Each row is a point. Before rounding, the points of a table are all equally far from one centre. They may lie mostly on one side of it. Where is the centre, to within rounding?

Points (6 x 2):
[[-49  41]
 [-54  33]
 [-56   6]
 [-55   3]
 [-56  25]
 [-57  13]]
Centre: [-14  17]

Points, 14 rows:
[[-46 -29 -58   1  14  11   2 -60  19]
 [-13  -7 -52  -4  11  -3  -8 -64 -46]
 [-21   1 -61  24 -16  18 -30 -77  12]
 [ -8 -10 -15  -8  36  -5 -32 -71  -1]
 [ -3 -14 -62   7   6 -35  13 -38  33]
 [ -2 -43 -37  10   4   6 -48 -60  -8]
 [-12 -27 -44   2  21   3  10 -86  -6]
 [ -6 -27 -30 -13  19 -35 -31 -60   3]
 [ -5 -31 -43  14  41   5  22 -47 -13]
 [ 15   5 -26  26 -19  -1  -3 -95  -8]
 [ 27 -14 -38  -9   3  -5   5 -80   8]
 [-12 -31 -34 -22   0   0 -21 -68 -34]
 [-43 -32 -19  17  14  18 -45 -54 -11]
 [-12 -17 -45   7   6  -7 -25 -56 -51]]
Centre: [-14  -6 -21  14 -10   0  -3 -37   1]

Points, 24 rows:
[[ 27 -66 -29  63   7  29  62 -14  42  28   2  28 -30  -8  40 -35  18 -24]
 [ 16 -45  -6  45 -45  15  44  29 -19  28  11  41 -58  -6  -2 -30  28 -19]
 [ 41 -31 -56  66  -9  -1  20   7  64  -7   7  30 -32  25 -13 -16   0 -15]
 [ 53 -48 -28  54  14  34  46  12 -25  47   2  45 -11   4  16 -39  -7  -4]
 [ 53 -50 -45  45 -25  -4  61  -3  13   8  11  49 -38   0   9 -54 -27  -4]
 [ 48 -60 -33  78 -13  19  33  10   0  -3 -14  29 -62   3 -13 -16  -6  37]
 [ 42 -57 -32  78  -9  13  42  -6  24 -13 -10  40 -20  31  28 -56  21  16]
 [ 37 -69 -47  75 -24  14  35  18   0 -10   8  21 -34  17   4 -61   3   5]
 [ 41 -68 -48  66  -1   1  70 -16  13 -16  15  34 -42  31   7 -41   0  16]
 [ 39 -53 -60  30   6  13  35 -11  18  20  19  34 -40 -14  27 -44 -17 -25]
 [ 19 -28 -68  83   5  21  51  -2  16  11  25  21 -31   8  14  -1 -18   5]
 [ 30 -51 -37  74 -35  32  49  -9  16  -6   5  37 -43  29   3 -13  18  12]
 [ 17 -87 -48  47  -2 -22  63  26  12  20  24  28 -19  27  -5 -54  -3 -30]
 [ 27 -48 -56  64  -9   7  57  15   2  12  19  26 -60  -1 -15 -60  12 -16]
 [ 24 -62 -31  84  -6   2  10  -1   2  26   1  37 -53  25  11 -23  11 -12]
 [ 37 -75 -61  57 -11   4  67   5  -5   7  28  14 -46  -7  -2 -46  -3  -5]
 [ 48 -95  -2  77  -3   6  61  -3  26   4  -4  16 -30  -4  25 -37  -6 -52]
 [ 42 -75 -55  80  21  20  39  40  11  -4 -22  35 -32  -9  21 -13  -8 -29]
 [ 21 -74 -55  64   8  28  26 -27  25  26 -13  32 -50  -4  -4  -4   6 -13]
 [ 36 -44 -50  82  10  -6  62 -14 -12   6  23  17 -47 -17  13 -61   1  -7]
 [ 31 -69 -41  74 -23  20  37   6  10   5   3  48 -29  -6  -3 -59   1 -26]
 [ 30 -60 -59  69 -21  -2  64   9  23  -4  14  25 -47 -12  31 -26  -8 -32]
 [ 44 -83 -13  91  31   8  22  -4  21  31 -22  37 -13  27 -13 -19  -7  -2]
 [ 31 -78 -29  83 -34  -4  67  25  22  13  24  20 -15  13 -12 -34  10   1]]
Centre: [ 10 -33  -3  30  13 -12  50   3   2 -12 -25   0  -6  -6  -8 -12   3 -10]

Points:
[[  0  19  23 -30  33 -23 -11   0  10  38  78 -28   0  27 -14 -16 -48 -32
   40 -86   4  -6   0 -39]
 [ -1  82  20 -61   2  15 -29  -8  -1  40  32 -29 -18 -16   3  33  -2 -27
   44 -36 -29   6 -29  10]
 [ 63  67  26 -29 -22  20 -65 -18  44   5  62  -9 -11  48   3  30 -20 -26
   28 -41 -53   9  -2  -8]
 [  2  41  -2 -22 -12  22 -33 -13  63  15  40 -12 -32  41  17  51 -27 -44
   55 -50 -47   8 -35  -9]
 [ 37  58   9 -37 -14 -28 -38  -4  29  17  67 -75 -13  22 -10  15 -45 -38
   13 -46  -3 -10 -42  -6]
 [ 16  64  -9 -48  -2 -12 -29  36  34 -11  48  -9  16  -4   9 -12  -4  -9
    0 -53  10 -27 -38 -12]
 [-12  89  25 -48  -9 -15 -48 -16  29 -13  38 -43  -7  21 -16 -13 -39  -9
    6 -51  -2  -2 -12 -22]
 [ 17  47  25   9 -18   2 -22  36  32  43  79 -12   6  10   2  36 -20 -42
   46 -71 -32   1  -9  -6]
 [ 19  24   7 -17 -42 -55 -28 -23  14  -4  71 -55 -39  20 -10  21 -11  -2
  -17 -31 -53  11   9   8]
 [ -7  33  17 -40  -3  -1 -39 -11  43  44  40  -8 -35  10   2  15  -4 -36
   46 -61 -60  30 -19 -38]
 [ 25  58  44 -12 -17  20 -60   2  -6  12  42 -25 -30  31  -5  23 -49 -19
  -35 -59 -21  29 -13 -11]
 [ 23  61  22 -57  -3  10  -3   7  21  38  44  -7  10  15  41   2 -45 -39
   59 -55 -37  37 -29  28]
 [ 77  44 -15 -48  -4  -1 -23  -8   7  -7  91 -25  17   0  15   6 -43  21
   65 -77 -52  17  -1 -10]
 [ 25  41   0 -20 -16  -3 -15 -29 -17  34  54 -22   2   5  13  26  11 -31
   29 -80 -54  23  -3  -8]
 [-16  39  28 -35 -22   0 -16  -5  48  38  20 -15   9   2   4  -4 -23 -19
   27 -92 -37   4  -9  37]
 [ 34  68  40  -6 -23  24 -38 -21   5  -6  39 -30 -14  38  18  39 -10  -4
    9 -67 -62   3 -44   2]
 [ 15  41  24 -29 -15 -18  -6 -43  47  20  53   2 -35 -16  24  23 -45 -49
   11 -44 -46   6 -17  25]
 [-10  67  51 -23  -9  -9 -29  11  32  17  61  19  -2  33  11  22  -6  34
    4 -87 -26  32  13 -15]
 [ -5  80   8  -1 -14   1 -31   3  31  13  28 -23   3  37  39  34 -22  -7
   15 -66 -54 -33 -20   9]
 [  7  58  -7   2   2   2 -38 -69  40  38  56  -7 -21   5  35  44 -16   2
   24 -55 -33  21   0  22]
 [ 59  95  24 -51  -5  18 -23   0  34  18  32 -24 -17  25  32  10 -32 -14
   29 -51 -12  39 -22 -46]
 [ -3  34  23 -26 -19 -10  18 -33  59  31  59   1 -10   6   9 -10  -5  -2
  -14 -56 -32  53 -22  21]
 [-20  37  -5   3  14  15   0  -4  69  31  40 -18 -23 -32  54  11 -13 -24
   14 -26 -29  27 -18 -32]
 [ 11   5  20  -7 -31 -15   3   6  78 -12  58  14  -2  26 -12  28 -27 -32
    5 -53 -32  42 -24 -29]
 [ -2  42   0 -42   2  -4 -24 -50  39  21  46  -8  15   4 -23  22 -57   4
   32 -87 -29 -29 -32 -20]
 [ 19   2   1 -14 -12  18 -72  -9   9  27  -2 -11   6  -4  16  19  15 -12
   38 -70 -43   8   3 -33]
 [-14  23  30 -13  41 -15 -50 -16  24   0   3  37 -33   6  23  22 -15  -8
   17 -50 -64  -8 -38   5]
 [-19  40  27 -29 -23  15 -28 -13 -24  16  65 -17   4   0  44  28 -29  -4
   42 -37 -32  50  32 -37]
 [ 18 -18  41 -23  17   1 -59   8  28  27  72 -30 -48  36  16  34 -20 -24
   13 -36 -82  34 -22 -11]]
Centre: [ 28  16  17 -16  19   1 -10   3  23   5  34 -23  -9  14   2  14 -35  24
  29 -20 -22  11  -1  -1]
